Each row is a point. The points of each table are mixes of a few directions, plus a little noise. Count the directions of each table, and those that both share. Where both have some left over, give the other angles between the two spaces (their principal angles), to ten degrees, smallest first.
(in the rows, 128 means zero)

First (7 x 3):
[[103 140 116]
 [148 144 107]
 [166 125 127]
 [ 66 118 147]
 [ 94 143 113]
 [ 73 124 138]
 [245 102 146]]
Second:
[[144 163  84]
 [168  95 163]
 [ 67 166  90]
 [ 92  99 167]
 [169 115 138]]
Directions: first 2, second 2, shared 2

First (8 x 6):
[[132 109 125  99 137 142]
 [132  63 111  35 159 179]
 [143 153 148 149 118 104]
 [131  92 119  75 145 156]
 [134 115 129 104 135 137]
 [ 50 152  73 228 108 128]
 [172 183 181 166 107  73]
 [129 157 138 167 115 104]]
Second:
[[ 57 135  83 193 113 145]
 [ 80 133 109 167 114 144]
 [173 124 165  81 133 121]
 [184 122 146  84 151 105]
 [ 79 134 106 169 112 144]
 [207 120 179  53 144 110]
 [133 124  60 157 163  90]
 [109 133 176 117  95 163]]
Directions: first 2, second 2, shared 1; angles 90

First:
[[ 91 103 132 171 206 102 196 134 124]
 [174 151  64 120  82 120 100 153 145]
 [134 143 131 130  85 147 109 131 136]
 [104  46 175 107 180  82 171 118 142]
 [142 168 107  91 122 139 106 122 107]
 [116 161  83 136 163 106 185 151 130]
 [120 159 163  46  39 139 135 131 156]
 [132 122 183 148  82 180  65 108 118]
 [145  99 114 203 194 142  82 113  90]]
Second:
[[112 139 138 138  92 127 125 210  67]
 [103 137 107 109 141 120 115  73 120]
 [121 125 102 106 167 122 121  15 176]
 [120 125 105 107 163 121 120  28 166]
 [ 92 141 103 104 139 119 111  72 106]
 [131 130 147 145  97 133 134 216  90]
 [156 121 164 159  92 138 147 248 107]
 [193 106 178 170 105 146 159 236 165]
 [123 128 111 113 153 124 124  56 156]
 [129 127 128 128 129 129 128 124 128]]
Directions: first 5, second 2, shared 0; angles 50, 70

First (10 x 12):
[[150 108 139 124 122 129 107 185 132 119 107 140]
 [199 103 120 156  54  70  30 166 209 134  70 116]
 [ 78 198 135 133 162 160 124 124  78 145  93 126]
 [128 105 146 107 168 134 149 193 120 104 142 171]
 [116 135 118 125 117 117 126  72 138 135 135 106]
 [ 76 155 143  96 169 166 151 117  72 126 123 125]
 [120 116 134 100 160  54  90 119 208 107 131 167]
 [189 100  82 219  81 138 225  94 134 147 228 125]
 [114 110 147  90 132 181 146 154  67 118 118 111]
 [108 149 115 131 113 130 131  55 122 145 132  94]]
Second:
[[ 76 143 139  58 160 195 171  75 144 117  70 161]
 [108 115 105 128 108 176 172 119 155 133  84 166]
 [ 87 119 101 155 136 173 202 147  97 136 141 164]
 [183  82  80 221  50  84 112 187 180 147 135 143]
 [146 155 169  88 150 105  74 103  98 120 141  71]
 [118 128 145  86 186  50  90 119 214 100 133 180]
 [124 142 137 148 147 124 133 147  51 133 185  92]
 [134 154 160  96 146 131 100 106  82 124 138  78]
 [156 128 133 111  85 152 102 101 147 134  76 100]
 [147 113 109 189 114  89 125 176 112 137 179 125]]
Directions: first 5, second 4, shared 2; angles 30, 90

First:
[[137 130 115 163 123  38 141 119 112 133 167  85 109  88 125 125 178 146]
 [106 142 138  98 140 228 119 164 130 121  74 145 140 109 160  91 112 127]
 [ 83 123 116 128 125 124 157 158 108 130 134 117 124  85 135 127 123 121]
 [186 127 153 135 130 136 110  96 143 136  98 160 152 195 110 143 107 136]
 [175 139 142 147 134 107 112 111 132 132 116 118 131 132 133 110 159 154]
 [158 135 139 125 132 144 106 112 142 127 113 138 133 154 131 121 132 136]
 [134 119 123 131 122 102 127 110 134 128 151 130 124 150 111 149 122 120]
 [ 79 109 111 138 115  89 177 149 100 139 152 121 127 100 112 155 108 112]
 [ 93 129 113  87 129 188 104 131 153 108 143 137 111 140 136 126 111  97]]
Second, 10 rows:
[[ 60 125 115  97 129 196 149 174 117 122 113 137 128  90 147 117  98 107]
 [122 127 128 125 129 134 130 132 127 126 127 130 128 125 130 126 126 125]
 [ 91 126 122 112 128 163 140 153 123 124 121 133 129 110 138 122 113 117]
 [121 129 127 123 127 136 130 133 127 128 128 129 128 124 129 126 124 125]
 [116 127 126 121 128 140 132 136 126 126 125 130 128 121 131 126 123 123]
 [148 130 131 137 129 107 122 115 131 129 132 126 128 139 123 132 137 135]
 [ 69 127 116 101 129 187 146 170 118 122 114 135 127  94 144 118 102 110]
 [114 128 125 122 127 141 132 137 126 126 126 130 129 121 132 126 123 124]
 [249 134 150 184 124  10  91  43 147 139 154 113 129 194  94 148 181 166]
 [190 130 139 157 126  67 109  84 138 135 142 120 129 161 111 138 155 148]]
Directions: first 4, second 1, shared 1

First (8 x 24):
[[122 122 119 166 145 139 122 109 124 135 151 188  93 131 129 125 161 128
  132 135 143 114  91 158]
 [146 148 146  23  93  84 141 234 125 176 110   7 193  91 132 155 100 142
  110 135  81 116 149  85]
 [122 160 109 161 133 119 134 113 125 143 118 151  64 116 126 116 167 124
  139 138 153 135  95 161]
 [127 124 130 132 127 135 128 111 132 107 117 119 138 138 127 122 110 123
  130 120 130 141 151 118]
 [122  81 131 176 155 166 110  81 127 102 171 220 131 158 129 127 137 126
  128 121 137 110 114 142]
 [139 155 138  59  99  94 142 191 128 152  96  30 163 103 129 139 103 133
  120 131 102 135 154  96]
 [124 158 114 142 130 112 135 135 124 156 122 136  78 109 127 123 164 129
  135 141 143 127  95 155]
 [123  78 139 165 142 175 113  51 139  52 137 174 165 179 124 115  83 117
  130 102 135 146 177 108]]
Second (10 x 24):
[[104 173 118 120 141 128 135 132  99 115  95 101 114 141  96 120 138 134
  167 112 116 177 131 110]
 [101 182 116 118 144 129 137 132  94 112  87  95 111 144  91 120 137 135
  171 109 113 185 132 106]
 [178  34 150 143 100 130 112 118 192 157 199 185 157 100 194 145 109 116
   50 160 153  26 122 166]
 [185  19 153 145  96 130 108 117 202 162 211 194 161  97 203 147 106 114
   40 166 158  13 122 173]
 [109 164 119 122 139 127 135 132 104 117  99 106 116 138 102 122 135 134
  158 116 118 170 129 112]
 [101 182 117 118 144 126 138 134  90 110  87  95 112 144  91 118 139 135
  172 109 112 187 131 106]
 [162  64 142 138 110 130 117 120 170 148 174 168 147 110 172 139 115 119
   76 151 147  59 125 153]
 [113 157 121 123 135 127 134 131 107 119 105 110 119 137 107 123 134 131
  152 118 120 159 130 117]
 [125 132 128 127 128 127 129 128 126 126 125 126 128 129 126 128 130 128
  130 126 125 131 127 125]
 [106 172 118 120 141 128 135 132  99 115  95 102 115 141  98 121 136 135
  163 113 116 176 130 111]]
Directions: first 3, second 1, shared 0; angles 50

First (8 x 32):
[[147 148 149 147 139 180 147  25 167 138 199 144 155  34 119 125 112 106
  182  69  84 109 149 128  90 112 103  89 102 118 126  85]
 [122  75 127 170 156  80 147 180  90 149 103 145 113 218 153 150 150 108
   93 134 186 131  94  74 161 119 198 116 163 142 117 189]
 [165 111  85 118 107  99  90 128 105 118  94 105 126 158 143 156 105 114
  143 185 131 142 115 106 151 166 132 183 126 131  92 106]
 [ 45 169 167  91 159 151 160 195 167 132 124 187  89 114 144  71 166 161
  144  79 153  98 134 169  68  96 133 111 155 134 204 170]
 [116 148 115 103 101 119 104 142 121 111  94 111 127 148 121 126 136 152
   98 149 110 130 116 163 144 138 106 143 126 113 119 127]
 [163  86 159 181 158 141 172 109 126 146 194 122 143  90 106 131 108 102
  140 107 150 148 164  80 126 107 140  89 117 150 143 126]
 [152 150 107  99  88 139  94  98 130 106 123  90 143  97 107 132 106 142
  127 160  86 139 142 161 137 151  79 156 101 114 109  82]
 [115 136 115 119 113 113 111 142 117 122  96 122 124 162 131 133 141 140
   98 142 122 127 106 144 148 135 129 137 134 115 116 139]]
Second (9 x 32):
[[134 129 101 111  92 102  94 149 100 110  82  92 131 174 118 142 129 147
   79 177 116 144 112 149 171 151 114 156 124 116 101 127]
 [147  99 120 143 139 109 131 142 113 134 125 127 123 149 138 141 119 111
  137 145 154 138 127  93 137 136 152 140 135 142 120 135]
 [ 83 199 153  92 108 181 129  91 172 116 146 137 137  62 104  90 147 166
  121  79  69 104 139 210  95 106  70  97 109  99 155 108]
 [164  88 121 135 146 113 136 156 118 131 141 120 119 124 134 134  98 107
  167 160 169 150 155  79 121 143 146 159 131 158 137 120]
 [ 64 201 156 117 114 173 133  70 165 129 135 159 142  98 118 104 175 159
   93  49  62  83 100 208 109  91  96  65 121  84 133 135]
 [ 91 171 141 119 115 151 127  97 146 126 126 141 137 117 121 116 156 149
  101  88  87 104 109 178 123 109 107  94 124 100 127 133]
 [150 115 107 110 107 109 106 159 109 112 105  92 125 144 118 134 109 137
  118 183 136 154 140 127 149 154 114 169 122 135 120 114]
 [127 117 142 148 155 135 150 116 138 144 153 154 126 114 141 127 129 109
  156  98 143 117 131 102 107 114 150 109 135 138 138 136]
 [191  33 110 176 175  77 147 172  91 150 138 130 112 172 161 163  92  68
  180 173 216 157 139   7 139 148 204 163 151 179 118 145]]
Directions: first 5, second 3, shared 3

First, 9 rows:
[[133 132 135 123 120 120 109 140 133 131 142 127 124 126 136 138 123 128
  146 110 131 137 121 119 126 119 127 124 120 120 123 130]
 [161 124 130 113 134  95 120 174 129 116 148 203 113 167 109 142 124 112
   81  94 141  57 158 203 122 123  94 130 177 168 151 133]
 [119 121 121 127 121 131 123 117 131 126 140 146 142 144 120 116 140 119
  105 112 122 114 146 159 119 131 122 143 124 139 129 140]
 [127 129 126 137 144 138 157 118 118 128 100 108 123 114 126 125 124 137
  131 166 128 135 119 106 137 138 138 120 138 126 131 115]
 [171 152 158 114 128  92  96 196 134 132 141 115  83 107 155 182  89 143
  199 112 154 147  86  74 142  98 124  86 142 104 126 107]
 [ 54 117 108 148  97 187 121  28 136 143 131  58 186 106 140  75 165 129
  144 135  92 208 127  87 115 141 166 163  36  91  93 153]
 [145 142 144 126 131 118 120 154 129 133 123 101 105 105 145 155 106 141
  176 135 139 154  96  77 139 115 136 103 128 106 123 112]
 [107 125 117 152 158 165 198  79 106 129  61  71 132  94 121 106 131 146
  127 219 118 156 112  78 145 156 158 123 132 119 130 106]
 [135 111 115 113 118 107 109 144 135 116 167 223 144 190  99 114 149  97
   45  68 127  45 187 249 106 130  89 160 156 181 148 157]]
Second (8 x 32):
[[183 168 149 102 113 122 133  47 119 138 145 147 127 124  62 122 134 113
  188 134 107 179 143 100 138  78 134 192  94 155 152 131]
 [ 97  94 137  69 197 133 168 223  62 120  64 119 109 152 170 167  92 178
   80 171 149 108  73 172  91 165 117  45 173 132 118  76]
 [ 77  97  93 205 100 129  94 170 189 121 149 108 143 116 184 108 144 112
   82  90 142  76 146 133 140 170 129 102 142  90 102 159]
 [137 145 110 197  66 124  88  66 197 133 185 129 146 106 111  90 162  85
  152  84 116 128 178  96 160 111 137 186  98 114 128 178]
 [127 130 126 137 121 127 123 123 137 129 133 127 131 126 126 124 132 123
  129 122 128 126 134 124 132 127 130 134 126 126 128 134]
 [158 153 134 134 102 125 117  69 143 134 153 139 133 119  91 112 140 108
  164 117 114 154 151 104 143  97 133 177 101 137 141 145]
 [121 117 133  95 158 131 148 163  94 125  99 127 119 140 141 146 111 151
  113 149 135 124 103 146 110 140 123  96 145 132 127 103]
 [123 118 139  83 167 130 154 164  84 125  90 127 116 142 136 153 107 156
  114 157 136 129  98 147 109 138 123  93 147 138 128  94]]
Directions: first 3, second 2, shared 0; angles 50, 80

First, 11 rows:
[[ 88 172 143 143  99 104 118 180 137 138 135 131 140 107 110 199  58 163
  101 171 150 155 141 150 109 115  82 105 123  82  95 132]
 [ 98 161 139 139 107 110 121 167 134 135 133 130 137 113 114 181  75 154
  108 160 145 148 138 144 114 118  93 111 125  93 104 131]
 [140 115 123 123 137 135 131 112 125 125 126 127 124 134 133 107 150 117
  136 115 121 120 124 121 134 132 142 135 129 142 138 127]
 [155  98 118 118 148 144 134  92 122 121 123 126 120 142 140  80 176 104
  147  99 113 110 119 113 141 137 159 144 131 160 150 125]
 [ 90 170 142 142 101 106 119 178 136 137 135 131 139 108 111 195  62 161
  102 168 149 154 140 149 110 116  84 107 124  84  97 132]
 [164  88 114 114 154 150 137  81 120 119 122 125 117 147 144  64 192  96
  153  89 108 103 116 108 145 140 170 149 132 170 158 124]
 [157  96 117 117 149 145 135  90 122 121 123 126 120 143 141  77 179 103
  148  97 112 108 118 112 142 137 161 144 131 162 152 125]
 [124 133 130 130 125 125 127 134 129 129 129 128 129 126 126 136 120 132
  125 133 131 131 129 130 126 127 123 126 128 123 125 129]
 [163  89 115 115 153 149 137  82 120 119 122 125 118 146 144  66 189  97
  152  91 108 104 116 109 144 139 168 148 132 169 157 125]
 [129 127 128 128 129 129 128 126 128 128 128 128 128 129 128 126 130 127
  129 127 127 127 128 127 128 128 129 129 128 129 129 128]
 [ 99 160 139 139 107 111 121 166 134 135 133 130 136 113 115 179  77 153
  108 159 144 148 138 144 114 119  95 112 125  95 104 131]]
Second (9 x 32):
[[128 127 128 127 130 129 128 128 128 129 127 128 130 127 127 128 129 126
  128 127 127 128 129 127 129 129 128 128 129 129 128 128]
 [135 120 126 125 134 132 131 119 126 126 127 129 125 132 131 115 141 122
  134 120 125 122 125 125 131 131 137 133 129 136 135 127]
 [101 159 139 138 110 112 122 164 134 136 133 130 136 114 115 176  80 153
  109 157 143 146 138 143 114 120  96 112 125  96 106 130]
 [ 90 169 143 143 102 104 119 178 136 137 134 130 139 109 110 196  61 163
  100 168 150 153 140 148 110 115  83 105 123  84  97 132]
 [136 119 124 126 133 132 131 119 128 125 127 128 126 131 131 116 140 122
  131 121 123 123 127 125 131 129 137 132 129 136 134 128]
 [136 120 124 125 134 133 130 116 127 125 126 127 126 132 132 116 141 122
  133 120 124 123 126 124 132 129 136 132 128 137 133 127]
 [195  52 102 103 176 167 145  40 114 111 116 122 108 164 158   7 246  69
  174  54  90  81 105  89 160 149 206 167 136 208 183 121]
 [110 148 135 134 115 118 125 151 131 132 130 128 134 119 119 160  98 144
  116 148 137 141 134 138 119 123 107 117 127 108 115 130]
 [120 136 131 130 123 123 125 138 130 129 130 129 131 124 125 141 113 135
  122 136 133 133 130 131 126 125 118 124 127 120 121 129]]
Directions: first 1, second 1, shared 1

First:
[[118 169 149 141 134 174 118 153 151 119 131  93 130 117 102 113 170 144
  133 140  99 126 152 109 128 122 133 121 135 141 134 137]
 [157 165 167 123 115 139 108 121 177 138 122 146 183 105 158 161 115 141
  138  89  98 180  98 137 119 167 189 147 109 155 126 128]
 [132 113  96 119 130 115 144 127 111 129 120 128 135 131 130 129 107 125
  128 155 150 123 129 129 143 134 123 128 132 109 131 121]
 [139 141 103 128 176 132 102 131 108 128 124  97 125 132 134 142 148 146
   89 146 115 119 140 112 150 119  96 114 161 139 128 135]
 [124 163 118 143 202 156  78 145 106 122 138  67  92 139 112 130 204 157
   67 140  89  97 159  90 148  88  63  98 189 159 127 149]
 [ 76 106 100 140 114 151 176 157  99 107 129  93  79 141  62  65 148 112
  148 194 157  71 179 114 130  94  88 113 127  87 139 127]
 [100  74 187 131  50  93 164 111 149 126 157 194  90 138 118  94 101  83
  188  58 148 126 101 164  67 117 157 147  74 112 124 123]
 [155 158 190 125 113 132  95 113 181 139 136 157 160 113 163 160 129 140
  134  55  90 175  89 140 104 153 180 144 113 168 122 134]
 [121 103  95 125 149 110 133 125  90 126 127 116 101 142 122 121 128 126
  106 150 149  99 140 123 142 105  85 115 147 114 128 128]
 [161  85  77  93 100  73 167  97 115 145  99 180 184 121 177 162  31 112
  144 148 188 160  92 162 150 178 169 152 100  88 124  99]]
Second:
[[125 143   7 151 113 130 178 151  86 135  53 104 144 148 145 146  64 143
   76 245 153 101 180 135 135 134 120 138 180 112 113 116]
 [122 126 238 127 118 129  88 111 172 128 183 158 101 121 124 118 176 115
  160  15  89 148  90 132  89 114 145 128  93 160 131 143]
 [134 113 155 103 155 127 112 120 130 122 159 125 136 114 114 119 155 123
  155 106 139 140 107 118 158 134 122 117 103 113 142 127]
 [129 127 143 124 130 128 121 125 135 127 138 130 126 125 127 127 135 127
  135 112 125 132 123 129 126 128 129 127 120 130 129 131]
 [135 127  47 125 142 128 156 141  94 129  90 104 150 132 129 136  96 137
  105 214 162 115 156 123 163 141 113 126 151 102 128 117]
 [122 134 187 139 108 128 109 120 157 131 151 150 106 130 132 124 147 124
  137  63  96 137 112 136  87 115 143 134 118 157 122 139]
 [129 134  30 138 127 128 166 145  92 131  72 103 147 139 138 141  82 142
   92 226 156 108 165 128 149 136 115 131 164 105 120 116]
 [115 147 195 163  79 130 111 124 171 136 139 161  92 142 144 132 137 124
  124  46  72 132 119 147  48 107 155 145 130 180 109 145]
 [142 101 151  83 181 125 110 118 119 116 168 115 150 103 102 114 161 122
  166 122 160 142 101 109 192 145 109 107  90  92 154 121]]
Directions: first 4, second 2, shared 1; angles 90

First, 9 rows:
[[235 167  81 177  64 153  86 214 167 128 144 174  87 152  98 155 182  61
  166 121 147 129 175  84 248  88 164 100 128 124  17 144]
 [136 138 118 101 159 139 156 176 125  86 125 128 155 106 132 111 138 169
  154 126  85 128 138 102 138  99 129  89  76 127 132 140]
 [114 130 133 113 135 124 141 129 129 116 120 124 130 115 133 125 125 145
  127 121 111 132 132 122 123 123 118 121 114 126 143 125]
 [183 112  96 165 163 174 106 161  89 138 188 131 188 180 111 113 141 112
  171 177 164  94  92 144 121 126 189 119 147 145  75 164]
 [ 60 106 166 118 124  96 130  43 124 160 107 106 110 121 143 134  93 128
   79 120 146 137 109 163  68 171  95 174 165 127 187 101]
 [104 100 123  93 240 162 175 150  63  87 163  99 241 130 140  74 111 212
  169 171  94  99  75 144  47 122 154  94  84 145 169 162]
 [136 150 140 155  29  92  89  93 185 169  92 150  26 125 121 175 136  56
   84  88 159 156 171 120 188 141  98 165 172 113 106  92]
 [ 35 105 175  93 146  90 153  42 118 140  96  96 122 101 154 122  83 162
   77 115 118 140 107 160  49 165  81 164 141 124 218 100]
 [148 145 123 137  92 121 118 143 153 129 117 143  94 122 122 143 142 107
  125 112 128 139 154 110 170 117 123 124 127 122 106 122]]
Second, 8 rows:
[[198 136  94 168 114 159  97 175 126 137 163 149 136 164 107 134 156  88
  161 147 157 112 131 120 175 114 172 116 142 134  56 150]
 [109 147 148 124  64  90 120  99 174 142  83 138  51 102 132 158 127 100
   88  86 126 157 166 115 163 134  86 149 138 114 139  96]
 [168 161 107 120 106 133 137 196 158  92 114 150 106 106 122 134 159 131
  152 106  92 140 171  81 198  87 125  87  81 119  94 133]
 [112  86 123 126 224 164 143 117  56 126 181  99 233 161 132  86 105 173
  156 186 141  90  58 170  37 146 169 126 133 149 151 160]
 [112 148 138 104 104 105 145 135 159 108  91 133  90  91 136 137 131 140
  114  94  93 151 162 102 155 113  94 117  99 116 147 111]
 [149  98 121 180 132 149  84  90  96 183 176 125 152 190 115 132 119  79
  127 170 203 100  83 175  95 165 172 168 202 143  96 140]
 [138 155 133 133  61 103 115 130 177 134  93 148  55 108 125 158 142  93
  106  90 124 154 174 102 188 119 100 133 130 114 112 105]
 [ 38  92 160  71 221 121 185  82  78 102 124  83 202 101 157  85  83 219
  119 145  89 119  79 158  14 147 106 127  98 136 229 129]]
Directions: first 3, second 3, shared 3
